Every row gives one point. Each copy is the shape, with its points in the same order, turned, moved and blurred by noise. Is it also mirrored, or only turned?

Shape (6 x 3):
0.21 0.10 -0.46

0.00 0.51 0.41

-0.54 -0.05 0.03

0.08 0.12 -0.65

0.00 -0.08 0.38

-0.25 -0.22 -0.39
Copy 1:
0.15 0.31 0.12

-0.32 -0.22 0.60

0.29 -0.57 0.15

0.29 0.46 0.07

-0.42 -0.41 0.07

0.38 -0.04 -0.20
Copy 1 is: mirrored
Copy 2 (6 x 3):
-0.15 0.32 -0.44

0.24 -0.52 -0.14

-0.41 -0.23 0.25

-0.42 0.31 -0.50

0.22 -0.05 0.33

-0.51 0.28 0.01
Copy 2 is: mirrored
Copy 3:
0.20 0.17 -0.42

0.60 0.18 0.50

-0.03 -0.40 0.34

0.22 -0.05 -0.55

0.12 0.28 0.45

-0.15 -0.20 -0.12
Copy 3 is: mirrored

Shape (8 x 4):
-0.16 0.63 -0.08 0.02

0.54 -0.58 -0.11 -0.08

-0.24 -0.33 -0.26 0.07

0.50 -0.43 0.11 -0.32

0.14 -0.44 -0.41 -0.26

-0.23 0.31 0.05 0.26

-0.43 0.40 0.17 -0.12

0.35 -0.34 -0.24 -0.15
Copy 1, 8 rows:
0.13 -0.28 0.28 -0.35

0.13 0.67 -0.25 0.52

-0.18 -0.02 -0.44 0.06

0.30 0.78 -0.24 0.21

0.19 0.27 -0.52 0.35

-0.24 -0.07 0.22 -0.26

0.03 -0.11 0.03 -0.62

0.18 0.40 -0.20 0.38
Copy 1 is: mirrored
Copy 2:
0.07 0.36 0.56 -0.14

-0.05 -0.54 -0.36 0.42

0.28 -0.52 0.14 -0.22

-0.15 -0.27 -0.48 0.20

0.39 -0.42 -0.30 0.03

-0.09 -0.10 0.58 -0.16

-0.05 0.15 0.46 -0.52

0.18 -0.44 -0.28 0.24
Copy 2 is: mirrored
Copy 3, 8 rows:
-0.49 -0.25 0.62 0.28

0.55 -0.03 -0.11 -0.02

-0.05 -0.06 0.23 -0.44

0.33 0.21 -0.13 0.20

0.37 0.25 0.31 -0.26

-0.51 -0.40 0.31 0.09

-0.76 -0.02 0.36 0.17

0.39 0.02 0.17 -0.03
Copy 3 is: mirrored
Copy 4:
-0.37 0.31 0.22 0.24

0.46 -0.12 -0.27 -0.63

-0.07 -0.34 -0.28 -0.11

0.56 0.22 -0.34 -0.32

-0.03 -0.06 -0.56 -0.45

-0.17 -0.07 0.31 0.25

-0.21 0.16 0.01 0.56

0.23 0.07 -0.27 -0.44
Copy 4 is: mirrored

Shape, 14 rows:
0.47 -0.44 0.68 -0.04 0.35 -0.15 0.19 -0.47

0.09 -0.01 0.13 0.50 -0.53 0.22 0.00 -0.11

-0.20 -0.02 0.62 -0.24 0.25 -0.05 0.08 -0.50

-0.09 -0.03 -0.25 -0.24 -0.37 0.40 -0.37 0.53

0.24 -0.15 0.23 0.15 0.30 -0.42 -0.18 -0.60

0.23 0.71 -0.05 -0.60 0.15 -0.02 0.50 0.10

-0.20 -0.35 0.40 0.30 -0.32 -0.12 0.26 -0.27

-0.13 0.05 -0.35 -0.58 -0.74 0.35 -0.29 0.02

-0.56 -0.32 -0.09 0.00 -0.26 0.05 -0.09 0.02

0.28 0.21 0.60 -0.06 0.22 -0.24 -0.13 -0.20

-0.07 0.35 -0.26 -0.36 0.00 0.54 -0.19 0.10

-0.16 -0.10 0.12 0.39 -0.07 0.06 0.60 -0.30

-0.15 -0.06 -0.18 -0.26 -0.42 0.03 -0.13 0.29

-0.31 -0.04 0.06 -0.01 -0.53 0.12 -0.31 0.11
Copy 1, 14 rows:
0.10 -0.15 0.73 -0.17 0.20 0.19 -0.89 0.01

-0.02 0.05 -0.03 0.68 0.26 -0.24 -0.15 -0.15

-0.31 -0.12 0.94 0.06 0.05 0.22 -0.27 0.05

-0.20 -0.24 -0.46 0.50 -0.21 0.38 0.32 -0.06

-0.25 -0.06 0.47 -0.25 -0.06 -0.19 -0.69 -0.27

0.48 0.01 0.39 -0.45 -0.20 0.00 0.58 0.16

-0.33 0.17 0.37 0.32 0.60 0.08 -0.30 -0.14

0.01 -0.15 -0.13 0.50 -0.33 0.52 0.51 -0.59

-0.68 -0.18 0.04 0.30 0.31 0.33 0.15 -0.23

-0.09 0.16 0.55 -0.03 -0.25 -0.05 -0.42 0.27

-0.01 -0.48 -0.03 0.29 -0.41 0.14 0.49 -0.02

-0.08 -0.08 0.41 0.13 0.80 -0.21 -0.04 -0.07

-0.16 0.05 -0.26 0.23 -0.04 0.39 0.26 -0.27

-0.44 0.10 -0.06 0.56 -0.03 0.19 0.14 -0.14
Copy 1 is: mirrored
Copy 2 (14 x 8):
0.11 0.01 0.79 0.85 0.39 0.05 0.25 -0.16

0.04 -0.70 0.27 -0.05 -0.09 0.17 0.13 0.26

-0.46 -0.04 0.38 0.66 0.35 -0.30 0.15 -0.13

-0.01 0.08 0.30 -0.60 -0.45 -0.30 -0.10 0.23

-0.14 0.01 0.38 0.44 0.56 0.42 0.13 -0.25

-0.02 0.46 -0.39 0.25 0.02 -0.43 0.63 0.40

-0.07 -0.64 0.35 0.53 -0.10 0.08 0.01 -0.22

-0.37 -0.03 0.23 -0.67 -0.55 -0.26 0.46 -0.03

-0.21 -0.30 0.14 -0.11 -0.28 -0.18 -0.29 -0.38

-0.28 0.17 0.41 0.56 0.29 0.17 0.16 0.27

-0.18 0.16 0.10 -0.47 0.10 -0.53 0.22 0.28

0.21 -0.68 -0.07 0.43 0.15 -0.16 0.17 -0.12

-0.11 0.02 0.14 -0.24 -0.48 -0.10 0.03 0.01

-0.38 -0.31 0.26 -0.24 -0.38 -0.02 -0.13 0.07
Copy 2 is: only turned
Copy 3 (14 x 8):
0.48 -0.52 0.28 -0.39 -0.21 0.60 0.23 -0.35

0.39 0.20 -0.18 -0.26 -0.14 0.06 -0.26 0.54

0.22 -0.59 0.07 0.26 0.02 0.37 0.12 -0.27

-0.26 0.38 -0.03 -0.23 0.48 -0.19 -0.73 -0.01

0.43 -0.20 -0.23 -0.24 -0.34 0.12 0.25 -0.51

-0.86 -0.23 0.19 -0.03 0.09 -0.18 0.57 0.10

0.61 -0.33 0.10 -0.09 -0.15 0.00 -0.23 0.34

-0.36 -0.10 -0.55 -0.31 0.52 -0.31 -0.63 0.14

0.36 -0.11 -0.07 0.15 0.41 -0.38 -0.54 0.04

-0.09 -0.06 0.00 0.02 -0.46 0.40 0.04 -0.27

-0.44 0.32 -0.22 0.05 0.58 -0.03 -0.11 -0.11

0.50 -0.12 0.16 0.04 0.02 -0.12 0.27 0.39

-0.17 -0.02 -0.09 -0.14 0.19 -0.41 -0.49 0.14

0.09 0.06 -0.27 0.07 0.13 -0.10 -0.69 0.18
Copy 3 is: only turned
Copy 4:
-0.26 -0.60 0.24 0.00 0.03 -0.86 0.06 -0.62

0.23 0.29 0.52 0.40 0.23 -0.31 0.10 0.10

-0.43 -0.32 0.32 -0.08 -0.48 -0.59 0.08 -0.04

0.07 0.16 0.15 0.08 0.13 0.35 0.81 0.36

-0.19 -0.59 0.12 0.00 0.19 -0.68 -0.25 0.08

0.28 -0.01 0.18 -0.76 -0.32 0.27 -0.07 -0.28

0.02 0.10 0.07 0.48 -0.28 -0.65 0.13 -0.09

0.60 -0.07 0.29 0.07 -0.32 0.22 0.75 0.65

-0.13 0.02 -0.15 0.45 -0.33 -0.07 0.31 0.38

-0.31 -0.25 0.38 -0.49 0.09 -0.58 0.00 -0.07

0.06 -0.12 0.49 -0.11 -0.07 0.56 0.43 0.24

-0.05 0.18 0.15 0.48 -0.19 -0.30 -0.28 -0.33

0.20 0.04 -0.10 0.07 -0.06 0.08 0.57 0.22

0.09 0.18 0.24 0.15 -0.05 -0.15 0.54 0.56
Copy 4 is: only turned

Shape, 12 rows:
-0.49 0.18 0.32 -0.03 0.21 0.15 0.28 0.54 -0.35

0.60 0.22 -0.05 -0.20 -0.09 0.20 0.38 -0.01 -0.09

0.31 0.16 0.18 0.12 0.27 0.22 0.38 -0.28 0.38

-0.79 0.53 -0.24 -0.23 0.36 0.22 0.55 0.33 -0.45

0.18 0.03 0.10 0.17 -0.45 0.07 -0.13 -0.14 0.12

0.32 -0.22 -0.13 -0.17 0.13 -0.03 0.04 0.12 0.12

0.28 -0.11 0.00 0.08 0.11 0.23 0.02 -0.37 -0.32

0.24 -0.28 -0.29 0.32 -0.11 0.29 0.43 -0.10 0.29

-0.32 0.43 -0.51 -0.12 -0.21 0.10 -0.44 -0.42 0.86

0.58 0.02 -0.03 0.24 -0.25 0.30 0.11 -0.07 0.09

-0.67 0.64 -0.18 0.29 0.54 -0.20 0.29 0.63 -0.54

0.07 0.14 -0.13 -0.14 -0.26 -0.29 0.28 -0.47 0.29
Copy 1, 12 rows:
0.44 -0.09 0.20 0.10 0.42 0.40 0.20 0.23 0.28

-0.29 -0.25 0.05 0.13 0.44 0.10 -0.58 -0.27 -0.07

-0.41 -0.11 -0.36 -0.42 0.42 0.16 -0.36 -0.23 0.26

0.03 -0.12 0.79 -0.18 0.42 0.46 0.17 0.77 0.21

-0.34 0.30 -0.30 0.26 0.16 -0.14 -0.10 -0.32 -0.10

-0.03 -0.17 -0.10 -0.13 -0.01 -0.17 -0.57 -0.14 -0.03

-0.48 -0.39 -0.20 0.07 0.14 -0.11 -0.05 -0.02 0.05

-0.31 -0.17 -0.20 -0.48 0.40 -0.26 -0.25 -0.19 -0.43

-0.82 0.85 -0.30 -0.34 -0.24 0.09 -0.42 0.45 -0.27

-0.43 -0.12 -0.30 0.12 0.33 0.04 -0.32 -0.42 -0.31

0.21 -0.02 0.85 -0.24 0.01 0.68 0.42 0.27 0.16

-0.59 0.31 0.06 -0.26 0.21 -0.35 -0.42 -0.11 0.18
Copy 1 is: mirrored
Copy 2 (12 x 9):
-0.17 0.44 0.13 0.15 -0.43 -0.18 -0.14 -0.27 -0.68

0.07 0.15 -0.40 0.06 0.02 0.21 -0.71 0.24 0.11

0.28 0.43 -0.06 0.10 0.43 0.17 -0.30 0.47 -0.12

0.26 0.20 0.32 0.49 -0.40 -0.45 -0.57 -0.48 -0.77

-0.39 0.02 0.06 -0.05 0.27 -0.07 -0.25 0.38 0.22

0.07 -0.20 -0.25 -0.06 0.06 0.23 -0.12 0.25 -0.20

0.10 0.13 0.08 0.11 0.01 0.31 -0.14 0.04 0.32

-0.13 -0.11 0.12 0.36 0.36 0.46 -0.44 0.53 -0.18

0.15 -0.41 0.05 0.31 0.83 -0.88 -0.12 0.43 0.04

-0.26 0.10 -0.21 0.19 0.19 0.25 -0.39 0.52 0.27

0.22 0.31 0.40 0.47 -0.93 -0.51 -0.23 0.00 -0.77

0.19 -0.17 0.27 -0.25 0.39 -0.16 -0.60 0.40 0.04
Copy 2 is: mirrored
Copy 3 (12 x 9):
0.35 -0.53 0.17 -0.54 0.36 0.48 -0.03 0.31 -0.08

-0.04 0.20 -0.16 -0.58 -0.41 -0.18 -0.11 0.17 0.12

0.27 0.53 -0.06 -0.37 -0.10 0.13 -0.21 -0.27 -0.01

-0.14 -0.38 0.24 -0.49 0.36 0.83 -0.47 0.60 -0.21

0.13 -0.12 -0.07 0.07 -0.31 -0.14 0.21 -0.17 -0.03

-0.13 0.16 0.03 -0.35 0.17 -0.23 0.16 -0.03 0.23

0.25 0.21 -0.29 0.00 0.05 -0.21 -0.11 0.30 0.07

0.10 0.45 0.49 -0.01 -0.22 -0.11 -0.04 -0.01 0.18

-0.62 0.08 -0.13 0.47 -0.15 0.57 -0.02 -0.71 0.03

0.20 0.13 -0.01 -0.12 -0.44 -0.31 -0.05 -0.09 0.25

0.01 -0.79 0.34 -0.51 0.64 0.38 -0.75 0.29 -0.30

-0.29 0.37 -0.06 -0.05 -0.18 0.00 0.12 -0.13 -0.47
Copy 3 is: only turned

Shape (14 x 11):
0.21 0.06 0.17 -0.19 0.92 -0.25 -0.23 -0.09 0.00 -0.45 0.33

0.15 0.27 -0.19 -0.16 -0.26 -0.29 0.19 -0.01 0.41 0.10 0.01

0.70 -0.18 -0.04 0.14 -0.38 -0.40 0.04 0.25 0.62 -0.53 0.28

0.27 0.22 0.08 0.30 0.12 0.22 -0.33 0.43 0.09 0.26 0.25

-0.11 -0.09 -0.11 0.38 0.13 -0.27 0.24 0.50 -0.30 0.30 0.06

-0.01 0.69 -0.14 0.25 0.07 0.18 -0.15 0.17 -0.27 -0.23 0.17

0.37 0.74 0.42 -0.03 0.12 0.32 0.19 0.15 -0.77 -0.18 -0.31

0.13 0.00 0.56 0.35 0.31 -0.21 -0.20 -0.35 0.63 0.12 -0.04

0.31 0.25 0.20 0.86 0.17 -0.13 -0.11 0.29 0.59 0.21 0.22

0.35 -0.06 -0.23 0.37 0.24 0.20 0.24 0.02 -0.02 -0.23 -0.29

-0.29 0.13 0.96 0.21 0.31 0.25 0.25 0.37 0.15 0.11 0.10

0.03 0.12 0.47 0.09 -0.08 -0.04 -0.16 0.13 0.14 -0.36 -0.26

0.47 -0.03 0.20 0.00 -0.04 0.18 -0.02 -0.01 -0.49 -0.74 0.47

-0.27 -0.31 -0.03 0.45 0.22 0.53 -0.19 0.10 0.11 -0.55 -0.54
Copy 1 (14 x 11):
0.23 -0.07 0.19 -0.15 -0.31 -0.19 -0.01 -0.87 0.15 0.50 0.34

0.03 -0.16 -0.19 -0.18 0.10 -0.45 -0.35 0.22 -0.15 0.10 -0.25

-0.22 0.29 -0.08 -0.37 -0.79 -0.69 -0.14 0.21 0.06 0.12 -0.34

-0.58 0.07 0.20 0.35 0.01 -0.11 0.02 -0.28 -0.15 0.12 -0.16

-0.07 0.27 0.16 0.26 0.10 -0.16 -0.21 -0.14 -0.49 -0.44 0.29

-0.45 -0.31 -0.31 0.02 -0.09 0.15 -0.18 -0.57 -0.39 -0.04 -0.06

0.10 -0.51 -0.23 0.08 -0.19 0.46 0.59 -0.50 -0.73 -0.12 -0.23

-0.08 -0.08 0.05 0.23 -0.14 -0.21 0.04 0.30 0.06 0.82 0.41

-0.61 0.12 0.06 0.60 -0.38 -0.47 -0.20 0.08 -0.32 0.44 0.11

0.10 0.22 0.05 0.09 -0.45 0.34 -0.34 -0.08 -0.38 0.11 -0.15

0.01 -0.26 -0.16 0.83 -0.13 -0.03 0.43 -0.03 0.19 -0.06 0.43

-0.08 0.07 -0.43 -0.02 -0.21 0.03 0.29 0.02 0.02 0.21 0.10

-0.20 -0.24 0.14 -0.50 -0.77 0.19 0.25 -0.46 0.03 -0.25 -0.03

-0.09 0.50 -0.43 0.20 -0.35 0.79 -0.25 -0.09 0.15 0.14 0.13
Copy 1 is: mirrored
Copy 2, 14 rows:
-0.10 0.53 0.06 0.21 -0.34 -0.46 -0.61 0.26 -0.25 -0.40 -0.18

0.40 -0.09 -0.02 0.39 0.34 0.02 0.28 0.03 -0.09 -0.07 0.27

0.52 -0.05 0.63 0.16 -0.13 -0.33 0.41 0.40 0.04 -0.50 0.58

-0.30 0.02 0.16 0.21 0.12 -0.10 0.43 0.48 0.02 0.02 -0.31

-0.42 -0.35 0.01 0.38 -0.10 0.23 0.14 -0.03 0.50 -0.18 -0.07

0.22 -0.26 -0.23 0.44 -0.22 0.00 0.09 0.39 -0.19 0.22 -0.48

0.12 -0.53 0.29 0.32 -0.09 0.24 -0.24 -0.25 -0.45 0.32 -0.81

-0.15 -0.19 0.02 -0.16 0.63 -0.23 -0.23 0.56 -0.33 -0.68 0.07

-0.19 -0.28 0.11 0.27 0.31 -0.03 0.48 0.87 -0.01 -0.61 -0.19

0.15 -0.11 0.02 -0.02 -0.26 0.39 0.20 0.07 -0.18 -0.53 -0.14

-0.85 -0.62 0.01 0.01 0.09 -0.52 0.08 0.00 -0.49 -0.19 -0.20

-0.05 -0.41 0.19 -0.05 -0.04 -0.03 -0.09 0.32 -0.50 -0.03 0.15

0.38 -0.18 0.35 -0.16 -0.64 -0.52 -0.09 0.02 -0.10 -0.03 -0.37

-0.13 -0.31 -0.33 -0.39 -0.57 0.51 0.17 0.37 -0.55 -0.20 0.15
Copy 2 is: only turned
Copy 3:
0.57 0.25 -0.54 -0.16 0.50 0.47 0.35 -0.39 0.33 0.26 -0.04

-0.50 -0.02 0.16 -0.13 0.12 0.26 0.22 0.11 0.06 0.05 0.02

-0.28 -0.33 0.39 -0.71 0.06 0.38 0.66 -0.06 0.37 0.40 -0.40

0.10 0.25 0.00 0.00 -0.28 0.59 0.53 -0.20 -0.23 -0.28 -0.46

0.05 0.12 -0.40 -0.33 -0.36 0.44 0.07 0.27 -0.52 0.11 -0.25

-0.03 0.30 -0.27 -0.11 -0.32 0.12 0.02 -0.60 0.00 -0.28 -0.27

0.57 0.01 0.08 -0.24 -0.06 0.11 -0.54 -0.49 -0.17 -0.66 -0.19

0.20 -0.14 -0.18 -0.08 0.35 0.11 1.03 0.18 0.07 -0.31 0.12

-0.19 -0.06 -0.30 -0.41 -0.08 0.41 1.02 -0.01 -0.21 -0.46 -0.46

0.11 -0.20 -0.07 -0.31 0.20 0.03 0.26 -0.37 -0.55 0.14 -0.29

0.57 -0.09 -0.41 0.11 0.01 0.11 0.30 0.51 0.09 -0.56 -0.64

0.33 -0.43 -0.03 -0.04 -0.14 0.07 0.33 -0.08 0.23 -0.17 -0.14

0.63 0.30 0.19 -0.57 -0.09 -0.04 0.07 -0.49 0.31 0.27 -0.46

0.42 -0.55 -0.32 0.25 -0.19 -0.32 0.51 -0.44 -0.42 0.30 -0.42
Copy 3 is: mirrored
